Rows are points. Each table stands for the endless flat space through its points: a line for two points, a plane for three, and so on. Write the one point that lies in both, or say that there is none.
(in the rows, 128 means zero)

First, 2 rows:
[[151 115 144]
 [150 116 137]]
Second:
[[151 111 123]
 [157  97 123]]
They share: [148 118 123]

First:
[[ 83 164 116 129 115  90]
 [ 96 156  92 137 123  98]
 [137 162 126 135 122 147]
 [140 168 118 141 114 140]
 [120 153 105 133 129 117]]
Second (2 x 6):
[[106 172 107 138 140 124]
 [112 163 107 126 119 118]]
They share: no point

First (4 x 9):
[[186 119 165 141 100 123 119 119 111]
 [166 103 173 155 110 129 113 125 105]
 [144  98 148 162 100 118 130 128 117]
 [122  75 157 178 114 129 128 137 108]]
Second:
[[161  99 132 170  88 100 128 127 112]
 [151  95 130 164  85 105 134 138 118]
 [151  95 162 132 105 133 150 134 134]]
They share: no point

First (5 x 11):
[[ 82 120 114 174  75 120 105 127 107 118 138]
 [117 132 131 176 116 134 134  98  95 121 152]
 [109  92  95 123 109 102 107  83 166 187 194]
 [109 108 108 147 114 104 119  91 141 160 183]
 [110 120 109 157 127 110 122  96 127 151 175]]
Second, 3 rows:
[[105 129 117 156 101 144  90  89 117 180 170]
 [ 90  91  89 122 119 154 121 107 152 157 157]
 [103 109  96 137 116 143 110 104 131 155 151]]
They share: [107 117 101 144 113 140 104 101 123 158 152]

First, 3 rows:
[[ 93 174 129 160 141 102 133 114 113 141 134 144  90 114]
 [106 131 120 154 163 141 122  95 139  94 130 158 143 120]
 [ 82 135  92 162 147 129 130  87 151 110 142 126 119 152]]
Second:
[[131 105  93 155 128 129 125 102 107 116 174 144 102 133]
 [104 161 122 123 165  98 130  72 155 147 128 134 132 140]
 [139 103  92 152 129 135 119  94 107 122 178 145 102 133]
 [ 93 139 114 179 141 138 127 119 115  97 140 153 107 115]]
They share: [ 96 149 118 158 151 123 128 101 131 116 134 146 117 124]

First:
[[145 134 133 108 113 104  83 119  90 113 137 116 127 109 121 116 101 122]
 [115 122 139 141 127  72  74 146  84  74 121 130 129  89 139  64 121 154]
 [124 140 136 117 119  86  71 125  69  98 152 140 112  97 139  98 104 143]
 [130 135 151 118 159 101 103 111  93 114  99 107  95  74 105  47 104 164]]
Second:
[[140 117 139  89 139 110 107  97 124 150 137  94 120 106 137  98  89 108]
 [181 162 151  92 125 116  62 108 112 122 132 129 139  92 125 108  99 126]
 [143 133 137 117 122 102 100 128  91 106 112  99 116  96  89  86 107 147]
 [164 151 139  94 122 109  78 115 106 122 133 120 127 103 115  99  98 127]]
They share: no point

First (6 x 24):
[[149 119 118 137 154 153 131 128 112 175 158  79 162 134 154 152 158  87
  151 117 158 129 104 101]
 [138 114 158 107 161 149 115 123  83 174 184  88 174 104 134 146 169  90
  156 115 182  98 104  92]
 [142 139  88 174 137 163 135 146 142 146 117 102 138 157 150 138 141 100
  143  97 141 141 114 113]
 [150 117  87 143 129 145 127 137 156 182 120  45 149 168 135 146 136 100
  146 104 141 122 109 101]
 [144 130 158 101 175 137 131 127  83 168 178  62 158 110 130 146 139 108
  160 135 168  90 128  88]
 [150 159 104 154 166 151 157 139 119 140 132  76 125 139 144 139 118 117
  143 135 131 138 144  98]]
Second (3 x 24):
[[136 133 135 130 135 178 146 153 117 138 110 108 152 114 133 125 126 131
  152  98 124 109 149  91]
 [135 157 115 154 168 154 136 128 115 124 133 108 119 133 125 144 121 111
  130 120 149 124 126  97]
 [137 141 128 138 143 172 145 148 117 134 117 107 144 120 133 128 125 126
  148 103 131 114 145  93]]
They share: no point

First:
[[127  97 115 131 141 143 121 155 120 102 118  95 134 144 134 147 141  96
  129 118 104  96 163 103]
 [141 111  97 147 167 151 157 135 144 126 160  99 132 178 152 169 161 112
  115 154  84 116 135 123]
 [140 104 103 143 164 150 150 142 142 120 153  96 135 170 150 164 160 108
  119 147  85 112 141 119]]
Second, 5 rows:
[[138 106 117 146 165 155 137  95  68 106 107 159 157 125 119 188 166 108
  106 107 122 134 107 130]
 [138 107 116 137 171 150 138  88  65  99 112 166 160 124 113 195 164 100
  110  94 132 134 104 138]
 [134  88 101 129 125 147 134 191 168 114 130  54 110 162 159 120 129  80
  161 148  80  74 201  94]
 [102 111  92 141 131 132 108 128  77 101 122 110 170 148 127 173 136 106
  112 112 114  88 166 102]
 [152 113 114 114 135 125 134 126 113  80 114 113 116 121 122 160 163  73
  146 122 115 105 145 120]]
They share: no point

First, 6 rows:
[[122  97  84 153 136 113 165 141 142 154 155 123 149 141 153 141 142  94
  170 119 177 119 115 196]
 [ 97  95  94 136 145 154 126 103 140 119 125 138 144 137 148 135 101 135
  175 149 142 131 125 149]
 [166 113 124 111 156 139 185  97 158 130 179 101 171 151 165 121 100 110
  156 161 107 151  69 138]
 [150  96 126 132 127 127 206 102 165 119 178  71 149 164 169 137 114 104
  142 139  96 128  96 170]
 [149 123 100 110 171 161 157  88 157 131 146 125 160 119 148 118  72 131
  184 164 119 149  75 135]
 [138 107 137 128 108 123 205  90 164 110 157  43 145 177 159 137 110 120
  132 146  68 133 105 165]]
Second, 6 rows:
[[112 102  69 164 160 135 181 150 145  98 167 105 181 174 149 126 112 150
  148 156 119 118 104 168]
 [123  85 103 149 141 111 151 112 167  80 144  89 199 179 172 137 123 152
  149 175 139 112  91 167]
 [141  75 126 142 154 127 143  86 173  85 146 107 179 150 164 132 127 148
  189 152 150 108  94 174]
 [135  80 142 114 135 143 149  73 157 117 145 115 147 140 160 133 115 123
  192 138 128 140 114 147]
 [107  89 108 119 128 119 146 100 179 122 168 118 160 160 163 117 126 122
  161 156 121 123 100 167]
 [107 106 141  61 101 159 157  79 123 199 176 161  89 112 145 106  83  73
  181 106  63 179 149 127]]
They share: no point

First:
[[142 163 121  93 150 157 158 114 146 127  62 170 135 157 166 133 122 138
  151 157  85 104  74  82]
 [141 163 119  98 149 159 158 110 147 124  67 166 132 155 165 141 120 138
  149 161  81 111  81  89]
 [145 144 130 127 145 159 150 115 149  96 111 136 119 135 154 178 121 136
  122 161  77 131 113 122]
 [122 157 117 109 163 155 182 103 139 124  87 147  96 111 128 185  94 162
  126 180  92 118 151 120]]
Second, 4 rows:
[[116 107 105 120 138 172 150 146 142 146 114 166  92 117 159 189 122 161
  155 159 114 122 104 121]
 [170 194 172  99 180 123 160 127 124  69  74 126 152 152 141 121 117 126
   97 139  73  79 108  80]
 [125 134 131 147 141 176 125 138 118 115 112 164 101 151 171 176 142 130
  147 137  98 105 127  90]
 [131 126 115 112 144 155 154 147 138 133 105 157 108 131 161 176 113 146
  145 157 111 122 109 114]]
They share: no point

First (3 x 24):
[[135 116 144  86 130 137 120 166 107 132 129 124 146  89 120  86 124  98
  124 169 118 128  93 116]
 [135 123 138  90 128 135 119 158 111 140 122 120 141  95 115  93 120 101
  118 164 117 127 100 115]
 [167 126 132 102  98 113 114 142 131 156 139 124 132 101 118 132 112 124
  104 147 132 130 123 114]]
Second (2 x 24):
[[166 109 129 114  91 125 101 137 145 151 145 111 137 110 103 131 105 137
  107 154 125 123 105 110]
 [163 130 126  90 109 119 125 152 124 160 133 120 134  92 121 122 114 113
  110 151 137 135 126 113]]
They share: no point

First (5 x 24):
[[121 132 111  76 201 105 163 114 146  93 109 118 187 136 153 147 136 137
  148 157 121 145 176 107]
 [110 128 114  94 162  99 127 136 121  94 116 133 145 112 157 123 150 129
  132 162  93 162 147 130]
 [100 116 138  98 156 105 163 130 143 116  74 165 145 128 149 119 112 149
  106 158 129 144 195 118]
 [130 143 101  85 183 114 149 132 137 109 111 118 166 118 146 138 124 160
  142 159 119 138 174 120]
 [ 72 131 134  91 113  83 131 169 125 101  77 167 110  90 128  86 121 168
   91 164  97 152 203 125]]
Second (5 x 24):
[[128 116 168 105 125 110 126 145 131 118  90 134 174 111 137 120 182 167
  157 143 145 194 155 139]
 [ 98 120  96 117 154 133 130 129 108 115 115 115  97 139 154 110 116 114
  144 203  95 148 158 159]
 [124 114  94 131 175 112 156 125 123 136 104 132 138 121 143 116 106 139
   75 179  99 126 119  85]
 [138 131 132  97 130 127 112 154 142 121  92 143 143 113 165 129 146 160
  168 149 139 178 175 161]
 [ 96 127  90 113 157 138 126 130 109 116 121 118  82 139 158 111 112 107
  157 205  93 144 166 175]]
They share: no point

First (3 x 24):
[[103 112 119 100 135 161 131 125 119 135 134 157 103 119 117 139 144 133
  164 136 140 135 135 124]
 [107  90 147  89 124 141  82 144 130 105 124 129 130  95 128 154 162 132
  123 148  84 104 105 103]
 [112 101 127 111 146 160 117 143 141 117 139 127 106  98 128 137 146 117
  146 130 124 123 106  96]]
Second (6 x 24):
[[101  89 141 104 115 131 111 119 161 135 126 160 105  75 148 114 110 142
  136 137 151 147 104  91]
 [ 85  68 121 102 154 165 124 123 125 133 130 168 143 122 154 119 167 138
  167 181  95 137 145  85]
 [101  77 128 105 134 159 111 146 118 137 147 149 112  98 131 123 161 118
  132 145 106 121 114 120]
 [126 113 147 114 123 129 113 142 138  99 143 109  87  86 123 154 137 113
  118 121 132  99  98 110]
 [132 106 166  67 119 141  85 134 172 131 121 148 133  95 144 115 137 115
  138 122 138 122  91  81]
 [ 93  67 129  98 121 165  90 122 152 151 117 176 122  88 142  97 140 138
  149 142 128 158  98  97]]
They share: no point

First:
[[104 162 148 139 133 171 116 129 156 166  97 147  98  76 137 164 160 107
  123 132 132 165 161 151]
 [ 76 166 157 165 150 100 108 114 119 135  79 138 105 139 111 158 164 119
   72 114 140 131 144 115]
 [ 92 157  94 133 134  36 114 100 124  98  89 135 133 140 131 157 134 129
   73 124 142 131 120 123]
 [120 151 107  99 142  93 145 131 158 129  79 132 107  96 134 144 107 126
   74 134 122 160 155 123]
 [ 84 131  91 139  98 117 116 102 148 135 107 125 114  93 124 170 153  68
  161 171 115 152 159 197]
 [ 69 148 155 161 139 103 116  98 113 145  86 143 100 152 101 150 170 111
   79 122 146 107 166 133]]
Second (2 x 24):
[[ 81 156 111 144 133 138 107  95 139 122 124 146 137 120 154 151 143 140
  108 133 152 136 147 155]
 [113 160 123 124 129 110 119 119 147 146  92 150 109  92 138 163 151 116
  104 125 140 152 143 139]]
They share: [105 159 120 129 130 117 116 113 145 140 100 149 116  99 142 160 149 122
 105 127 143 148 144 143]

First, 7 rows:
[[ 92 130 126 197  90 120 125 169 134 101 107 166  68 191  64 166 147 163
   40  78 170  78 116 107]
 [152 141 100 135 126  92 129 159 137 141 192  77 174 116  86  83 140 138
  116 148 146 102 143 170]
 [169 109 105 136 157 104 125 176 146  91 161 104 162 146  58 102 152 103
  142 152 167  59 125 132]
 [ 97 150 107 158 139 118 135 164 107 129 122 151  94 159  94 123 129 150
   90 130 133 113 156 135]
 [ 95 137 131 190 103 108 123 152 130 123 127 148  84 180  84 146 136 159
   62  90 169  95 123 122]
 [114 117 137 181  94 109  97 156 160 100 142 140 109 178  67 149 154 142
   57 104 190  72 108 103]
 [159 177  75 168 132 139 132 191 114 130 166  97 123 105  69 129 207 134
  100 138 154  96  96 125]]
Second, 3 rows:
[[120 149  97 143 146  88 147 168 128 158 173 130 121 147  93 114 154 149
  103 109 144 100 153 138]
 [126 147  99 151 126  86 145 164 136 138 177 130 139 135  81  84 128 147
  101 109 164 128 135 146]
 [105 140 136 161 158 127 108 144 104 140 143 106 106 141  99 111 145 140
  118 157 132 100 138 132]]
They share: no point

First (2 x 24):
[[152 131 142 140 121 156 106 129 137 161 126 111 122 113 144 144 118 129
  108 141 102 165 128 138]
 [124 119 158 148  89 128 126 153 137 129 150 143 134  93 112 172  98 145
  132 129 114 133 156 154]]
Second, 5 rows:
[[131  94 127 157  98 140 100 120 124 167 147 174 161 116 142 176 102 159
   92 140  84 180 152 129]
 [139 107 162 138  88 144 131 110  89 130 178 139 124 118 148 127 115 113
  120 122 114 170 156 131]
 [ 99  81 148 143  82 165 128 104 103 135 145 168 134  96 140 179 113 124
  127 129  97 169 189 136]
 [140 100 149 142  88 137 112 108 126 162 169 161 152 129 144 155 102 153
  103 123 101 163 146 138]
 [120 124 189 114  80 155 152 118 130 108 159  85  84 105 124 147 122  93
  171 101 137 103 162 166]]
They share: no point

First, 4 rows:
[[116 125 119 145  95 126 111 141 144 157 153 172 136 122 111 128 135 111
  132 102 106 163 131 138]
 [132  90 156 147 115 102 103 142 150 150 153 128 165  79  86 150 109 113
  165  95 129 119 119 142]
 [146 111 137 151 101 112 135 123 136 155 161 148 136 106 107 134 101 113
  140  98 110 131 157 142]
 [115 110 137 148 105 115  99 145 153 154 153 156 152 105  96 136 131 114
  149 104 118 147 118 134]]
Second:
[[ 82  69 129 140  96 158 121 113 131 137 172 197 175 139 129 131 136 128
  156 102 145 148  95 153]
 [106 102  98 142 108 121 139 150 109 145 146 168 191 103  91 107 107  61
  155  91 105 169 143 130]
 [132 167 138 137 100  90  92 153 179 176 118  93 133  99  80 156 103 105
  144 101  95 159 163 122]
 [ 91  93 130 150 107 138  99 128 128 132 172 177 160 126 119 145 122 120
  150  96 137 161 103 142]
 [110 102 124 157 109 103  80 147 134 144 177 165 133 105 114 143 118 124
  132  92 119 159 103 132]
 [ 97  80 132 175 106 104  83 136 122 152 171 187 139 112 122 138  99 132
  133 121  96 164 116 108]]
They share: no point

First:
[[114 107 157 134 105 100 140 144 128 135 133 126 132  92 170 120 158 106
  127 121 128  92  81 179]
 [121 136 171 152 131 126 132  92 124 160 155  82  88 186 159 153 144 168
  154  98 120 164 130 119]
 [117 134 175 146 129 124 139 107 122 152 146  90  94 162 166 147 148 155
  143 106 121 152 113 133]
 [135 122 139 150 115 103 111  78 129 161 172  98 116 181 139 150 147 152
  167  93 124 132 143 123]
 [126 101 152 105 149  76 110 110  81 135 137 138 151  96 137 127 141  91
  124  93 105  86  83 152]]
Second:
[[131 116 169 134 131 101 122 111 107 137 153 116 136 111 150 146 163 121
  128 125 105 112 106 163]
 [128 121 164 131 128 101 126 110 109 138 150 115 131 118 153 144 159 122
  131 118 113 112 101 156]]
They share: [125 126 159 128 125 101 130 109 111 139 147 114 126 125 156 142 155 123
 134 111 121 112  96 149]

First (4 x 24):
[[155 179 172 153 123 148 124 127 109 128 139  91 180 148 160 151 149 173
  121 111 141 156 114 100]
 [185 194 166 163  99 173 108 102 112 102 145 106 191 125 168 139 148 178
  128 128 125 148  97  93]
 [181 186 154 155  95 162 108 101 114  93 144 111 174 134 171 140 158 182
  141 135 140 155  98 114]
 [157 156 130 141  95 121 116 112 114  82 141 120 131 159 170 143 172 178
  166 146 169 162 105 161]]
Second:
[[153 143 161 160 111 117 137 123 107 104 137 106 171 137 153 136 147 157
  142 128 133 137 101 131]
 [163 129 178 177  98 109 145 103  95  87 121 106 169 118 176 115 162 177
  126 136 116 127 105 125]
 [145 151 173 172  91 125 105  99  99  92 129 114 139 125 181 116 151 181
  110 128 129 129 109 107]]
They share: no point

First, 5 rows:
[[155 116 127  84 145 143 141 103  91 106 111 100 175 101 135 116 130  99
  149  84  91 154 179 132]
 [133 136  89  94  87 143 106  66 162 143 114 156 129 124  56 185 112  70
  163 100  94 151 130 154]
 [136 141  90 109  94 132 109  96 126 132 101 145 132 129  90 151 135  92
  153 123 104 141 136 136]
 [158 160  97 105 113 125 120 107 106 123  95 128 137 128 112 115 153 108
  139 124  86 142 152 154]
 [151 107 124 110 132 148 127 122  82 102 113 106 172 107 142 110 139  99
  142 119 104 145 166 108]]
Second, 7 rows:
[[165 116 104 119 110  74 201  97  96 138  73  89 109  88 163 134 131 114
  104  76 131 166 183 173]
 [ 85 170  79  41  79 118 111 149 118 117 149 159 182 114 130 184 143 117
  162 115  96 117 182 119]
 [166  95 108 150 149 165  94  69  91 118  81 130 142 145  72  94 123  87
  168 122 117 145 110 103]
 [111 138 100  91 102 109 137 120 106 134  81 123 148 132 131 173 150 110
  135  88  62 136 148 131]
 [114 117  85 102 122 171  50  71  99 131 105 152 167 145  57 130 125 102
  180 137  82 138  89  81]
 [170 133 116 132 115 131 132  70 137 152  75  94 107  98 108 124 138  96
  140 124 123 184 166 130]
 [164  90  89 136 146 108 158  85  74 122  95 123 139 123 119 108 112 114
  129  85 134 139 146 139]]
They share: [136 130 101 103 111 131 121 105 105 122  99 129 147 121 113 137 136 100
 154 112 109 142 151 124]

First (7 x 24):
[[ 99  95 132 117 180 159  72  94 105 154 156 115 170 117 166 188 149  74
  135 148 180 112 162 103]
 [174 117 138 129 134 155 130 114 104 149 176  67 157 160 107 157 125  91
  127 161 128  73 201 108]
 [142  87 139 122 152 164  95 101 123 131 154 116 153 144 150 176 157  76
  129 123 184  85 159 113]
 [191 115 104  96 147 149 128 120 111 132 140  94 174 120 164 140 164 116
  125 183 140  61 181 113]
 [135 151 134  87 178 101 120 110 125  98 100 161 138 137 164 142 169 128
  153 144 120 118 138  73]
 [107  99 153 128 151 154  96  72  93 144 175  80 160 149 149 173 131  92
  128 154 163 103 186  76]
 [115 107 115  91 193 136  79 103 109 137 119 140 175  87 204 178 174  95
  142 157 174 109 156 105]]
Second, 3 rows:
[[134 123 116 115 154 135 113 106 106 128 135 114 156 145 130 159 166 121
  150 169 142 103 164 106]
 [145 125 121  96 163 145 102 113 114 137 131 104 143 144 136 168 159 108
  126 168 123  82 145 116]
 [152 126 131  97 169 150 101 118 118 143 141 102 144 151 136 162 148  97
  126 157 124  82 140 112]]
They share: no point

First, 4 rows:
[[114 109  94 149 143 106 121 150 121 152  90 131  84 156 139 167  83 141
  131 157 125 178  97 128]
 [147 123 123 112 108  72 116 144 153 101  97  93  80 152 110 146 130 150
   97 152 116 159 119 135]
 [178 159 126 124  87  96 122 130 149 104 104  85  94 160 108 144 107 171
  148 156  92 143  71 156]
 [110 101  97 141 146  92 118 152 124 151  84 128  75 153 135 166  96 138
  116 156 131 182 111 121]]
Second, 7 rows:
[[118 137  77  93  64 106 103 152 148 149  67  99 124 131 172 152  78 184
  125 206 120 160 117 120]
 [143 118 154 157 135  99 112 140 143 123  90 108 133 188 116 130 141 150
  132 185 120 185  80 173]
 [179 130 131 139 146  47 127 103 135  93  96 101  54 173 119 164 102 130
  141 137 105 192  73 167]
 [144 113 120  94  66 107 100 134 113 147  92  73  94 162 142 218  71 183
  143 169 105 164  78 120]
 [124 138  93 169 119 111 145 193 141 123 145 136 126 178  96 121 118 151
   85 141 108 147 102 139]
 [142 137  83  98 113 125 117 143 163  91  96 130  87 151 149 160  70 143
  106 159 112 165 103 150]
 [153 158  95 162 125  51 146 165 148 122 115 129 112 187 107 106 126 154
   96 158 105 182  88 159]]
They share: [137 125 108 135 117 104 122 146 140 114 107 112  97 157 127 154  97 147
 121 154 113 160  99 142]

First, 2 rows:
[[162 115 163 138 135 132  79 104 140 138 111 100 137 112 112  93 113  87
   91 120 135 108 145 108]
 [126  79 157  96 135 180 121  98 116 120 123 112 155  82  82 135 131 117
  103  96 153 138 127 102]]
Second (4 x 24):
[[140 116 152 106 153 150 137  96  95 125  97 107 149  83 106 154 143  88
   95 105 120 110 133 104]
 [129  61 135  75 150 155  92  91 124 169 100 119 178  92  74  91  93 147
  101  80 135 153 138  58]
 [143  65 172 100 137 168 104  94 125 156 105 145 170  90  60  98  99 129
  105  90 137 128 123  84]
 [144  83 167 112 125 158  79  92 152 138 123 103 149 102  94  74  97 114
  109 102 153 130 134  96]]
They share: no point
